Each row of a before or after table is a point. The points were changed in one or more steps. Then noise was added and the rows were shuffled. The steps act on columns, c1 being the first. Write out the steps. A step turns or swaps two columns, mirrors them in a line or flattens them onto one, adds a multiple of one to another, or multiplies or shifts one. Angles are multiples of 10 degrees, from the lower column toward the higher: turns from -170 to 170, lines from 10 to 170 but not 90. Use the fewest steps. Two steps may share a column if one is a turn and the other turns, adds or multiplies; they go together, in the order done. Otherwise the lowest column goes first.

Before:
[[-23  29  55]
 [-11  -5 -18]
 [ 51  47 -25]
 [ 20  27   1]
 [ 29   4   0]
 [ 10  24  -1]
 [ 17  12 -47]
 [  1   3 -27]
 [  7  31  31]
 [ -5  29  30]
 [ 66  11  32]]
After:
[[ 34   6 -38]
 [ -9 -12 -25]
 [ -6 -36  21]
 [ -9 -41   8]
 [  8 -21  -8]
 [-49 -37 -41]
 [-15 -44  46]
 [  6 -27 -18]
 [ 14  14   1]
 [ 24   9 -14]
 [ 20 -42 -58]]
Steps: turn c1 and c3 by -60 degrees; turn c1 and c2 by -150 degrees

Before (13 x 9):
[[ -7 -41  60   1 -30 -22 -15  15  -9]
 [ 35  -9  29 -38 -26   2 -28  18 -19]
 [-65 -15  18   2 -56 -31 -15  42  10]
 [-22  11 -23  30   3  24  40  43  38]
 [ 10   1  23 -37  -3  12 -34 -12 -31]
 [ 27   1  13 -43  -3   5  17   3 -23]
 [  4  11 -21   6   1 -13   4 -17 -40]
 [-16 -27  21 -37  12 -23 -13  20  -6]
 [  4  10  33 -42  -6 -13  -4 -33 -11]
 [-46  18 -20  19  18  47  29   6 -16]
 [ -5  60   4  23  27  22  54  61   7]
 [ -8  -3  22 -14  -5 -16   9  38 -18]
 [-25  -6 -13  -7 -29  21  32   2 -37]]
After:
[[-38   9  53  10  16   3  -6  21  25]
 [-33   5   8  17  -5  -8 -31  -6  32]
 [-40 -28  55 -10  10  25 -13 -20  -4]
 [  8  10  -3   5   7   6   4  -2  43]
 [ 24  11 -61 -29 -21 -15  39 -19 -54]
 [-11 -17  66 -66  60 -22 -17 -29 -34]
 [-32 -11  23  37  15 -22 -28 -29   5]
 [  7  17 -94 -49 -45 -17  27 -13  10]
 [-16  -2  44  -3  15   7  12 -43  -5]
 [ 24  61 -27 -13 -33  11  52 -50 -37]
 [  0 -42  93  -5  37 -14 -21 -17  -2]
 [-39   2   6  36  -2  -4  14 -17  22]
 [-11  -7 -45 -23   4 -36  33 -19  34]]
Steps: mirror c1 and c4 in the line at 40 degrees; add -1.5 times c6 to c3; turn c5 and c6 by 130 degrees; turn c8 and c9 by -150 degrees

Before:
[[ 13  16 -17  36  38 -38  12  12  -2  -8  -1 -17 -60  11]
 [ 13  42 -11  20   8  -2  38  10  -4 -11  33 -20  18  27]
 [ 20  14 -16  44 -50  23 -40  42 -43  15 -31 -39 -31   5]
 [ 38  -8  -8  32 -42 -21  13  26 -12  40 -30  -8  -1  53]
 [-41  48  45   3  -8  -6  35  -8  21 -31 -29  49 -14  13]
 [ 28  13 -44  36   3 -21  77 -13  37  20 -51 -40 -29   8]
 [-11 -20  -7  27  -3 -32  22   4 -15  18 -24 -34  13  35]
 [ 47  17 -17  31 -16 -29  32 -33 -30  14 -32 -24  13  41]
 [ 11 -15  41  -3  48   5   8  -4   0 -44   0  -4  18  34]
 [ 41  28  -5 -30 -55 -35  16   9 -39 -35 -27 -33 -58  11]
 [ 17   3   3  20 -22 -25 -34   9   0  31  -1  11  36  -4]
 [-18  -8  21 -14  53  -9  26  -6  -2  30 -14  46 -13 -21]
 [ 14  24  -7 -24  26 -15  11  12 -14 -22 -68 -30 -20  47]
 [ 28  19 -25  13 -22  -8   0  38 -45 -23 -27  57  23 -53]]
After, 14 rows:
[[ 31  25  21  35   2 -19  71 -11  39  19 -43 -52   0  11]
 [ 31 -57  30  10 -20 -11  -5  39  37 -25  38  -8  -4 -67]
 [ 51  13   0  32 -18 -31  33 -32  36  17  23 -33   0  54]
 [ 15  25  -9  42 -54  17 -38  40  34  21  34 -34  -3   5]
 [ 13  16 -10 -21  25 -17  12  10  68 -23   4 -36  -2  58]
 [ 11  13 -29  -6  52   3  11  -7  -1 -39   0  28   3  44]
 [ 15 -10  -2  17 -24 -26 -33  10   1  33   1   6  -6  -4]
 [-38 -69 -42   2  -7  -4  31 -12  27 -25 -23   7  -4  12]
 [ 11  -6 -14  20   7  -4  37   9 -31  -8   9 -43   6  30]
 [ 35  10   6  31 -36 -21  11  27  32  40   8  -1   5  70]
 [-24 -35  -3 -18  51  -9  28  -9  10  25   4  37  -1 -31]
 [ 13   8   1  37  37 -41  16  12   7 -10   2 -27  -5  14]
 [-15  38   5  24  -7 -34  22   2  24  18  11  -6   0  52]
 [ 35  16 -17 -29 -56 -31  19  11  32 -33  31 -40   4  17]]
Steps: turn c2 and c12 by 120 degrees; turn c3 and c12 by 150 degrees; mirror c9 and c11 in the line at 130 degrees; multiply c13 by 0; multiply c14 by 1.3

Before, 11 rows:
[[-18  -6 -26 -11  37  20   5  12  -5  -9   6 -19 -31   9  -2 -35  -2  28
  -10 -10  -9   0  20 -32]
 [  9 -26  42   4 -31  -1   3  24  23 -16 -45   9 -20  26  25 -27  -9   0
   13 -10   6  12   1  38]
 [  8   7  -3  20 -16 -12   7   7   1  17  32 -25  11 -13 -16 -10 -29  78
  -22   3  18   6 -29  29]
 [ 21 -15  10   4  -4   3 -19  -6 -17  15  55  -1   6  -3   2 -17 -27  74
  -15  11 -19   1  -1  34]
 [  1 -25 -39   1  13  20 -17  -5   7 -25  17  -5   9   1  -2 -23 -18   1
    5 -24 -14 -24  38 -16]
 [  2 -38  30  25 -10  -8 -30  14  29   5 -13   3 -15  14  -4  -4 -39  -2
   -8  -3   0  34  -4   9]
 [  2 -26  -9   0  25  12   7 -19  14 -13   7  18 -14  22   4  -5 -22  35
  -12   2   3 -21  26 -15]
 [-20  -7 -18   2  29  33  17 -30  14 -11   3  -7 -16   8  12 -21 -20  15
   22 -27  -5  -3  24  -6]
 [  8 -13  34  -3 -13  19  -5  18  24   0 -20  26 -20  -6  31  17   8   4
   -8  -9  11  25 -13  12]
 [-18 -29 -37 -26  -8  21 -15 -26  15 -24   0 -18 -16   0   8 -10 -23   3
   15   1 -27 -20  25 -10]
 [-29 -10  23   9  -2 -12 -15  33   1  -4 -27   8  -6   2 -18   0  -5  26
    8   5 -11  29   6  29]]
After (11 x 24):
[[-25 -27  20 -27 -10  20 -32 -17  17 -24   1 -18 -18  -9   7  -1 -23   5
   14   2 -27 -34  25 -25]
 [-31  -9 -15   3  29  33 -22 -19  14 -10   2  -7 -17 -21  13   8 -21  15
   24 -29  -4  -5  25 -14]
 [  6   8  -5  20 -17 -12  -6   7   1  19  31 -25  10 -10 -17 -15 -29  77
  -21   4  18  10 -29  74]
 [ 16 -38  25  24 -11  -7  35   2  29   4 -14   3 -15  -2  -4  15 -39  -3
   -9  -3   0  53  -4  24]
 [ 11  -5  -1  -8  38  20 -26 -15  -4 -10   4 -19 -31 -35  -1   8  -1  27
  -10  -9 -10   0  21 -80]
 [-20 -27  -4  -1  25  12 -11   2  13 -14   8  19 -13  -4   5  20 -23  36
  -11   1   4 -34  25 -38]
 [ 20 -14  -2  -3 -12  18  34   8  24   0 -21  27 -20  18  30  -6   9   4
   -8  -9  10  39 -12  29]
 [ 33 -10  10   8  -2 -12  26 -29   1  -5 -28   8  -5   0 -18   3  -6  26
    7   5 -10  47   6  74]
 [ -8 -14  16   5  -2   4  12  20 -16  14  55  -1   5 -18   0  -4 -26  73
  -14  13 -18   2   1  84]
 [ -5 -24  24   2  13  21 -35   1   5 -26  17  -4   9 -22  -2   1 -18   0
    6 -23 -13 -40  38 -38]
 [ 24 -26 -11   6 -31   0  41   9  21 -16 -45   8 -19 -28  24  25 -12  -1
   13  -9   5  20   1  93]]
Steps: swap c1 and c8; turn c3 and c7 by 100 degrees; swap c14 and c16; multiply c22 by 1.6; multiply c24 by 2.5
